Each row of a before or after table is a point. The points were changed in one or more steps. Then noise was added and the rows were shuffled. The steps act on columns, c1 being the first. What was done? A step turns or swaps two columns, mirrors them in a line or flattens them onto one, adds a multiple of one to another, or multiplies or shifts one. Angles are multiples of 10 degrees, from the lower column toward the higher: turns from -170 to 170, lines from 10 to 170 but not 90. Use the fewest steps. Two steps may share a column if one is a turn and the other turns, adds or multiplies; they go together, in the order done. Otherwise the lowest column goes first.
In the rows, 128 means zero.

Before (8 x 3):
[[ 98  60 138]
 [120  53  95]
 [135 140 167]
 [ 76 134  80]
 [144  80 195]
 [151 181 200]
 [134 123  86]
 [155 153  86]]
After (8 x 3):
[[148 192 160]
 [157 232 197]
 [ 78 203 109]
 [140 187  60]
 [159 107 116]
 [ 94 173  96]
 [157 127 184]
 [120 106  96]]
Steps: mirror c1 and c3 in the line at 70 degrees; shift c2 by 50

Before (13 x 8):
[[114 114 190 120 119  77  90 134]
 [116  97 220  88 187 188 194  96]
 [106 125 220 160 221 188 147  84]
 [173 125 116 131 152 131 106 115]
 [128 178 138 103  85  68 107 158]
 [ 71  78 201 112 150 177  96  99]
 [ 99 219 166  82  68 154 123 121]
 [104 119 163 116 147 122 194  84]
 [204 108 146 176 111 123 152 185]
 [ 34 190 122 111  87  97  80 168]
 [106 107 166 149 175 186 174 120]
 [149 141 107  92 122  86  58 222]
 [179 143 172 156 187 128 194 153]]
After (13 x 8):
[[130 126 137 105 127  70 107 158]
 [204 110 146 176 109 123 151 188]
 [150 130 107  90 131  86  59 222]
 [107 174 221 158 181 187 146  83]
 [ 99 135 167  82 139 154 124 120]
 [ 71 118 200 113 114 177  96  98]
 [180 163 173 157 166 128 193 152]
 [115 118 190 120 116  78  90 136]
 [169 135 118 130 141 130 107 116]
 [115 143 219  88 146 186 193  97]
 [105 144 165 151 146 188 172 119]
 [ 33 133 121 110 135 100  83 170]
 [105 135 165 117 136 123 193  83]]
Steps: flatten c2 and c5 onto the line at 50 degrees

Before (13 x 12):
[[126 122 117 106 131 119 137 127 135 127 115 140]
 [120 110 129 135 115 121 127 130 123 130 118 127]
 [134 115 118 139 154 134 128 123 139 130 136 135]
 [125 110 123 134 119 125 137 132 163 127 109 136]
 [117 136 139 129 122 130 141 109 135 111 111 124]
 [141 150 150 128 121 120 130 131 128 125 115 132]
 [121 131 120 130 114 137 118 118 154 129 135 111]
 [121 119 120 135 120 185 132 119 138 114 110 136]
 [120 118 126 123 146 131 137 140 141 128 127 116]
 [136 111 121 118 124 125 124 126 136 103 116 116]
 [123 112 121 130 122 147 143 131 137 102 139 138]
 [122 133 188 134 116 126  76 119 133 133 141 135]
 [114 168 123 133 131 118 128 133 139 103 109 131]]
After (13 x 12):
[[134  89 118 140 154 123 131 133 139 130 120 135]
 [125 110 138 112 131 133 116 114 135 127 115 139]
 [123 144 126 138 116 148 176 125 133 133 189 135]
 [125  74 146 131 120 128 118 135 163 127 119 137]
 [120  98 129 117 145 123 121 135 141 127 125 115]
 [121 137 119 137 114 124 141 120 155 129 121 112]
 [117 152 146 141 122 122 116 113 134 111 136 125]
 [124  80 115 129 121 107 121 131 136 102 122 139]
 [120  74 138 133 116 135 127 136 124 130 128 127]
 [116 248 145 129 131 136 124 135 139 101 119 131]
 [141 194 145 127 120 135 122 131 129 126 147 133]
 [120 101 145 139 121  74 144 126 138 113 118 136]
 [135  78 138 122 124 132 131 121 136 103 117 115]]
Steps: multiply c2 by 3; turn c3 and c11 by 80 degrees; turn c4 and c8 by 40 degrees; turn c6 and c7 by 160 degrees

Before (12 x 18):
[[ 84 164 128 132 131 144  80 100  77 100 136 129 150 143 123  81 170  80]
 [149 158 123 138 146 193 102  95 153 122 118 159 124 179 104 221  93  71]
 [165 182 118  78 132  44  97 124 135  95  97 126 136 197 138  97 149 140]
 [167 167 169 177  66  96 125 156 117  42  93  82  98 129  95 134 133 191]
 [121 184 106 135 122  95 118 115 129 136 127 132  43 110 106 179 147 142]
 [153 150  97 136  70  90 164 170 161 145 117 132  81 117 136 163  92 113]
 [125 110 102 184 101 180 123 178  93 153  86 153  79 183 131 123 132 102]
 [137 170 104 168  78 148 120 106 184 175 117 249 108 104  88 195 152  74]
 [168 150 103 112  86 132 117  68 140 178 173 126 183 136 164 149 203 132]
 [ 99 123 176 152 110  54  75 165 113  86 103 104  98 165 129 168 109 135]
 [131 139 117 197 140  49  47  81 125  75  87 138 132 124 135  91  93 147]
 [ 77 165  56  61  76 138 105 147 126  94  76 172  60 121  40 112 131 161]]
After (12 x 18):
[[ 98 195 119  77 116  41  98 121 133  96  98 128 137 148 106  97 186 128]
 [128 123 108 134 115  96 118 115 130 136 129 131  42 100 153 179 181 119]
 [146 131  55  56 115 138 104 148 125  92  75 174  60 105 225 110 157  65]
 [108 142  97 136 162  84 162 169 163 145 116 133  81  86 111 163 122  81]
 [ 99 115 103 109 135 132 117  67 140 179 169 125 183 169  82 149 195  86]
 [105 111 105 168 191 147 122 108 183 176 119 250 106 110 162 195 175 100]
 [ 80 140 167 177  88  92 124 154 116  43  94  82 100 111 148 133 160  48]
 [154 170 176 154 130  55  76 162 114  85  99 102  98 138 136 169 110 109]
 [136 169 103 188 162 180 121 178  96 154  85 155  82 170 125 123 116 114]
 [ 95 193 124 140 176 191 103  97 153 121 116 160 125 112 144 217 131 167]
 [166 136 126 133 172 144  81  99  76  97 135 127 153 145 146  79 181 146]
 [129 141 114 195 107  49  47  80 121  77  86 138 130  95 120  90 112 137]]
Steps: turn c1 and c15 by -160 degrees; turn c2 and c17 by 50 degrees; turn c2 and c14 by -60 degrees; turn c5 and c18 by 110 degrees
